Rows are points. Each copy is the shape, with its points in the same order, turned, moved and blurred by noise. Is it also mirrored, or only turned?

Shape (6 x 2):
[[-8.7  1.2]
 [ 5.1 -6.2]
 [ 0.3  0.8]
 [-1.2 -2.2]
 [ 1.8  2.2]
 [ 2.7  1.3]]
Copy 1:
[[ 2.8  6.9]
 [-7.9 -4.4]
 [ 0.0 -1.6]
 [-2.2  0.9]
 [ 1.3 -3.5]
 [ 0.0 -4.2]]
Copy 1 is: only turned
Copy 2 (6 x 2):
[[-2.5  9.4]
 [ 5.7 -3.5]
 [-1.5  0.5]
 [ 0.7  2.5]
 [-2.9 -0.8]
 [-2.1 -1.8]]
Copy 2 is: mirrored
Copy 3 (6 x 2):
[[-0.3  7.5]
 [ 7.5 -5.8]
 [ 1.3 -2.2]
 [ 3.9  0.2]
 [-1.3 -2.7]
 [ 0.0 -3.8]]
Copy 3 is: mirrored
Copy 4:
[[-6.2  7.1]
 [ 7.7 -1.1]
 [-1.6 -0.5]
 [ 1.0  2.4]
 [-1.9 -2.4]
 [-0.8 -2.6]]
Copy 4 is: mirrored

Shape:
[[11.0  5.4  2.2]
 [-0.3 -2.1  0.8]
 [-1.2 -2.9 -2.5]
 [-3.4  1.1 -2.0]
 [-2.3 -0.7 -2.3]
 [ 5.0  1.8 -3.0]]
Copy 1, 6 rows:
[[11.6  3.9  5.7]
 [-1.4  0.4  2.9]
 [-3.7  2.7  2.1]
 [-1.9  1.5 -2.8]
 [-2.5  2.2 -0.6]
 [ 3.4  6.1  2.4]]
Copy 1 is: mirrored
Copy 2, 6 rows:
[[-9.4 -6.1 -4.8]
 [ 0.5  2.2 -0.1]
 [-0.2  4.8  1.7]
 [ 0.9  0.6  3.9]
 [ 0.7  2.2  3.8]
 [-6.7 -1.0  0.8]]
Copy 2 is: mirrored
Copy 3:
[[  2.6 -11.9   2.5]
 [ -0.7   0.9   1.0]
 [ -0.2   3.1   3.8]
 [  4.1   3.5   0.6]
 [  2.3   3.7   2.0]
 [  3.0  -3.3   4.7]]
Copy 3 is: mirrored
Copy 4:
[[-4.8 -2.9 -9.8]
 [-0.6  0.0  2.9]
 [-0.9  3.2  3.8]
 [ 3.8  2.8  2.7]
 [ 1.4  2.8  3.0]
 [-1.8  3.1 -4.2]]
Copy 4 is: only turned
